Each point is reached from the start by the listed moves, each made 0, 1 or 2 times, or once backwards (-1), plus a little noise. Say if it took an odd or an even number of moves. Then give how often each move was made.

Moves:
(1): [ 33  28 -35]
(2): [-26  17   8]
Start: [  0  31 -26]
Points:
[ 60  41 -69] => even (1, -1)
[ -7 -13   0] => even (-1, -1)
[-84  36  28] => odd (-1, 2)

Moves:
(1): [ 26  -1   8  -6 -14  20   9  12  16  14  25]
(2): [22 22 17 -6 18 -6  8 17 -8  8 11]
(3): [ -4 -13   6   2  -8   0  -5  17  -9  11   8]
(4): [-1  6 -3 10 -1 22  2 18  7  9 -5]
(5): [ -2  16  34  -1  11 -23  -3 -13  24   8  -1]
(6): [-4  8 11  0 -6 22  5 -9 -8 11  7]
(7): [10 15  6  1 -4 -5 39 -5  1 18  7]
(8): [ -4 -16   1 -10   7  12  18   7  -5   8 -14]
Start: [11 -5  3  7 -8 16 -2 13  8  2  5]
Points:
[ 56  10  46   1 -29  22 -43  20  69   9  58] => odd (2, 0, 0, 0, 1, 0, -1, -1)
[85 81 54  6 13 83 71 66 20 67 47] => even (1, 2, -1, 2, 0, 1, 1, 0)
[ 72   7  30 -16   6  41 121  74  22  73  13] => even (1, 1, 0, 1, 0, -1, 2, 2)
[ 37  59 103   9  23   5  94  54  50  96  18] => odd (0, 1, 1, 2, 2, 0, 2, 1)

Moves:
(1): [  8 -16  -3  -2   8  -9   3   1  -6   0  -6   3  -8   7  -7   6   8]
(2): [ 16   5   7  -3  -9   4 -19  12 -19  -1   8 -12  -9   1   9  -1 -12]
(3): [-10  -1   2   8  -3  -4  -2  10  -2   5 -12  -6  -2  15   7   6   6]
(4): [ -9   2 -14  11   4   0   4  -3  -2  13 -14  -4  -1  -9   2  -2  -7]
(5): [ 12   7   3   1  22 -14  -3   2   6 -11  -4  10   2   2  -8  -2 -17]
(6): [  6  -3 -13   1  10   6   8   7  19  19  20   9  -5   8   9   7  21]
(7): [  0   1   6  12 -17  -5  26  -1  -6  -3  -5  -3  -5 -15  15   3  -5]
(8): [ -7  -8 -20 -11 -25   0  -5  14  15   3 -17  -3  -1  17  -8  13 -17]
(9): [ 16   9  11   5   8   5   0   5  14   0  -8  17 -15  -9  -4   4  13]
(10): [-10  14 -11 -17 -12  -6  -4  11   5  18 -15   7  12  -6   7  -2   4]
(11): [ -1   0   2  10  -5  -3  -4   9   0   0  11   1   5  11 -10  -5   2]
(12): [-10 -12   2   3  -5  10  -1   0  -3  -3   7  18   3   1  -4  11 -16]
(13): [ 13  10   6   6   2   4  13   4   0  -1 -14   2  15   6   5  -3   0]
(14): [ 15   5  -9   7  -4  -2  -2 -16   3   8   3  12  -2  26  -3   0 -12]
Start: [  7   1   8   1  -3 -11  -6  -2   8 -11   5   7   6  18 -29  -3   6]
Points:
[  97   38   34  -20    4  -38   17   48   31  -61 -113   12  -15  -18
  -41   10  -45] => even (1, 1, -1, 0, 2, -1, 1, 2, 2, 0, -1, -1, 2, -1)
[ 86  46 100 109 -12   2 -31   9 -38 -47  19  59 -23  78 -27   4 -69] => odd (-1, 2, 2, 0, 1, -1, 1, -1, 2, -1, 2, 2, 1, 2)
[ 14  30  -3 -38 102 -15 -15  26 104  28  36 121   0 -42 -47   2  70] => odd (0, -1, -1, 0, 2, 2, -1, -1, 2, 2, 0, 1, -1, -1)
[-12 -30   4  42 -19  25  59  29  19 -10 -39  22  14  19   6  49 -22] => even (0, 0, 1, 1, 0, 1, 1, 1, 0, -1, -1, 2, 2, -1)
